Rows are points. The points of each table are mixes of a few directions, plus a little noise. How many directions does each table use, and how many do they share? Where both have some left over, give the other angles between the two spaces (their principal angles), to ten degrees, smallest first.
(in the rows, 128 means zero)

First (7 x 2):
[[143  48]
 [119 178]
 [120 171]
 [116 188]
 [135  91]
 [121 166]
 [142  54]]
Second (5 x 2):
[[112 210]
 [128 131]
 [138  73]
 [141  58]
 [120 167]]
Directions: first 1, second 1, shared 1

First, 8 rows:
[[102 145  99 171]
 [111 140 107 158]
 [153 112 156  87]
 [ 96 148  93 180]
 [167 103 171  64]
 [194  86 201  20]
 [109 140 106 159]
 [ 94 150  90 184]]
Second, 7 rows:
[[162 131  72  67]
 [176 131  50  42]
 [ 96 126 182 187]
 [ 95 126 182 188]
 [117 127 146 148]
 [148 129  94  91]
 [103 127 169 173]]
Directions: first 1, second 1, shared 0; angles 70

First:
[[149 128 171 199 159 166 103 100]
 [163 146 208  95 141  76 105 108]
 [ 99 190  62  54  73 127 133 162]
 [157 119 106  85  81 119 139 106]
 [120  62 187 228 216 134 128 124]
 [136 122 137 124 127 120 128 122]
 [ 72 128  25 111  99 154 161 174]]
Second (7 x 8):
[[185 101 132 162 100 168 123  68]
 [160 211  75 124  47 212  97  93]
 [155 128 100 167  97 191 121  92]
 [ 58  80 116 165 197 109 156 187]
 [122 123 138 120 138 110 131 136]
 [ 80 138 150  81 168  58 137 185]
 [137 115 186  76 149  48 131 135]]
Directions: first 4, second 3, shared 3

First, 11 rows:
[[114 108 114 141 106 145 144  80 166 161 132 176]
 [112  92 158 126 202 149 134 117 159 194  64 177]
 [131 152 114 136  59 117 124 106 126  78 182 104]
 [142 123 153 104 231 121 117 213  85 151  62 101]
 [131 151 206 110 197 110  93 174 101  84  92  64]
 [152 171 106 122  79  99 114 171  75  52 180  57]
 [105  96 157 134 167 152 135  84 177 182  86 183]
 [109 124 163 137 122 136 123  78 166 126 126 145]
 [130 137  78 143  39 127 141  91 136 108 189 138]
 [154 132  54 123 101 119 144 178  83 133 152 119]
 [128 123 104 133 106 132 138 116 134 139 141 145]]
Second:
[[ 99 142 141 228 109 133 137 115 204 122 129 133]
 [188 162  75 108 131 111 157 178 142 111  93 132]
 [131 136 140  91 133 117 113 111 107 107 121 110]
 [116 147 178 163 133 124 113 134 150  92 133  98]
 [109 124 120 153  82 133 127 100 133 122 171 129]
 [109 113 133   7 152 110  89  16  76 130  79 127]
 [121 101 178 126 214 147 131 146 155 179  65 161]
 [124 104 152 135 108 152 133 137 124 142 179 146]
 [211 133  68  47 116 126 159 217  66 124 153 136]
 [ 72 119  93 222 101 127 121 127 122 150 156 109]]
Directions: first 3, second 6, shared 3

First (8 x 18):
[[ 93 110 116 105 116 180 134 151 122 129 144 154 120 118 154 113 122 177]
 [114 143 119 112 122 131 124 136  99 129 117 149 131 119 126 124 130 129]
 [153  80  86  98 152 124 120 126 140 157 114 137 173 134 146 129 101 140]
 [144  92 130 144 139 140 133 123 169 128 147  88 120 141 140 123 112 125]
 [181 219 194 200 120   7 134  74 143  99 108 121 136 138  52 186 190  70]
 [120 123 118 117 131 140 124 135 115 132 123 125 123 125 136 117 118 122]
 [117 129 126 125 130 143 126 138 112 127 129 105 107 126 133 109 116 103]
 [102 129 135 124 115 158 135 142 126 121 142 145 114 120 136 122 134 159]]
Second (9 x 18):
[[140 132 107 185 126 125 130 136 181  99 142 102 133 142  78 111 119 132]
 [ 92 150 159  90 114 125 153 125 113 125 101 221 128  99 147 174 167 135]
 [152 110  85 149 121  96 111  99 143 142 114 178 172 128 114 135 128 194]
 [ 76 153 192  90 113 176 147 150  83 120 149 118  66 112 170 130 148 107]
 [153 115 121 114 149 126 114 134 114 144 134  67 134 144 137 111 103  94]
 [151 114 108 133 145 113 121 125 140 135 117 104 143 137 118 121 109  99]
 [144 135 116 135 124 105 128 124 149 125 124 166 170 130 105 147 141 170]
 [134 103  96 157 130 124 116 108 140 133 116 118 117 128 124 107 108 119]
 [109 140 169  98 128 163 132 150  91 130 154  78  90 130 159 116 127 100]]
Directions: first 4, second 5, shared 2; angles 50, 60
